Every row gives one point. Any point is a mix of the corners, with weights that add up to 1. It lies inside the corners' shape when no weight is negative. Say inside or outside, and name the corners with a negative weight.

Corners:
(1): [-3.0  0.8  4.5]
(2): [-0.9  0.7 -9.9]
(3): [ 2.7 -1.6  8.4]
(4): [-0.3 -5.2 -5.8]
Points:
[-2.1 -0.3  1.1] -> inside
[-0.8 -2.5  2.5] -> outside (2)
[-1.1  1.3 -3.1] -> outside (4)
[ 0.3 -1.6 10.2] -> outside (2)
[ 0.8 -3.4 -5.8] -> outside (1)
[ 0.5 -1.7 -5.7] -> outside (1)

Corners:
(1): [-0.9  3.9  2.7 -5.7 -5.7  6.5]
(2): [-5.3 -3.4  2.3 -1.9 -2.9 -8.8]
(3): [ 7.9 -2.3 -3.6 -2.2  0.6 -4.1]
(4): [-1.5 -0.6 -6.7 -1.9  8.5 -0.1]
(5): [ 2.8 -4.5  0.3  5.4 -0.2  0.8]
(6): [ 1.6 -1.7 -5.8 -0.1 -6.0 -3.8]
(7): [-10.9  13.5   9.1   4.1   2.5   2.2]
Points:
[-2.3 -0.9 -2.5 -1.5  3.1 -2.6] -> inside
[-0.7  2.2  5.6  0.2 -4.0  1.0] -> outside (4, 6)
[ 4.6 -4.8 -3.7 -0.9 -1.4 -2.9] -> outside (7)
[-3.7 -1.8  1.7 -1.8 -2.5 -5.7] -> inside
[ 0.4 -0.8 -3.7 -0.1 -1.5 -1.6] -> inside
[-1.2  2.9  1.5 -3.9 -3.3  4.0] -> inside
[-5.3  6.1  4.9  0.6 -5.8  1.4] -> outside (3, 4)
[-0.7  0.6  0.0  0.5  1.2 -1.6] -> inside

Corners:
(1): [-1.3  2.0 -1.2  3.9 -4.1  4.6  2.6 -7.2]
(2): [ 2.5  7.0 -6.4 -1.2 -1.8  3.5  2.3  2.1]
(3): [-11.7   2.2   2.7   1.6  -3.4   3.1   2.1  -1.0]
(4): [ 4.4 -0.8  1.2  5.2 -2.7  2.4 -1.7  1.2]
(5): [  6.2   1.4   3.7  -3.3  -3.3  -4.4 -14.5  -4.2]
(6): [-11.3  -3.2  -0.6   0.0  -3.2   1.9   1.2   0.2]
(7): [ 2.1 -0.3  1.2 -2.5  7.7 -5.0 -3.3  3.7]
(8): [ 2.1  0.9  0.1 -5.2  1.4 -0.5  3.4  1.8]
(9): [  0.4  -1.9  -2.9  -2.4  -3.4 -12.2   4.1   1.4]
Points:
[-0.6  0.1 -0.5 -2.9 -0.5 -1.3  2.1  1.0] -> inside
[ 6.4  0.2 -0.6 -2.3 -2.9 -4.2 -4.9  1.1] -> outside (1, 3, 7)
[-14.3   3.6  -0.5   2.2  -9.2   4.2   2.4  -5.2] -> outside (4, 7, 8)
[-0.9 -0.2 -1.0 -1.2 -0.3 -0.8 -0.4  0.9] -> outside (3)
[ 1.4  1.1 -0.2 -1.2 -1.4 -2.6 -2.7 -0.8] -> inside

Corners:
(1): [ 2.4 -3.2  6.2 -8.3  3.8  6.4  5.2  2.5  0.0  3.4  3.1]
(2): [ 3.5 -0.9 -1.6  2.0 -6.5 -0.8 -1.3  2.9 -3.0 -7.3  2.0]
(3): [  3.3   1.8  -0.8   4.2 -11.6   0.4   1.2  -5.3   2.1  -4.0  -3.6]
(4): [-10.3   7.6  -5.7   7.1  -5.3   3.6   1.7   4.8  -7.2  -6.9  10.6]
(5): [ 7.4 -3.2  6.8 -0.5  2.3 -5.9 -2.3 -4.4  2.1  2.3 -4.4]
(6): [11.9  0.5  7.5 -6.5  2.6 -4.3 -5.8 -6.7  6.1 -5.1 -3.6]
(7): [-3.7  0.3  2.4  3.1 -5.3 -2.9 -6.1 -6.1  2.2 -7.1 -0.9]
(8): [ 1.9 -0.2  4.4 -4.7  2.9  5.1 -1.4  3.1 -4.0  7.4  5.7]
(9): [-1.9 -1.0  6.0  2.2  1.2  0.0 -3.6  4.5  8.4  4.9  1.9]
(10): [ 0.2 -2.3  4.5 -8.3 -3.6 -6.8 -4.2  4.1  5.3  5.6 -4.8]
(11): [ -6.9  -2.0 -15.6  -3.1  -8.1   3.3   4.0   6.9  -4.1   8.0   8.9]
(12): [-1.3 -3.7 -8.4 -1.7 -0.8  3.1 -0.6  0.8  1.7  7.0 -4.4]
Points:
[ 1.3  0.0  6.7 -1.9  2.3  0.6 -3.6  1.8  3.9 -0.7  1.4] -> outside (3, 5, 11)
[ 2.9 -1.7  1.3 -2.3 -2.0 -2.2 -0.9 -1.2  0.5  1.6 -1.7] -> outside (9)
[-1.5  0.3 -0.9 -2.4 -3.1  0.1 -1.2  1.5  1.7  2.1  0.5] -> outside (2, 5)
[ 1.2 -0.2 -3.0 -0.3 -3.6 -0.1 -0.9  0.8  0.7  1.4 -0.3] -> outside (1, 7)
[ 2.4  0.0  4.7 -1.1 -2.0 -1.7 -2.6 -5.0  2.3 -2.1 -2.6] -> outside (2, 9, 11)
[ 0.6 -0.3  0.4 -0.1 -1.1  1.9 -0.5  0.0  0.1  0.1  1.7] -> outside (10)
[ 0.2 -1.4  2.2 -4.2 -0.6 -2.3 -2.8  0.4  4.1  1.9 -1.8] -> outside (2, 3, 8)
[ 1.1  0.0  0.1  0.9 -3.7  1.5 -0.1 -1.1  0.4 -0.3  1.1] -> outside (10)
[ 0.8  0.9  0.8 -0.2 -4.0 -0.9 -0.7 -0.2 -1.5 -3.3  2.2] -> outside (9, 12)
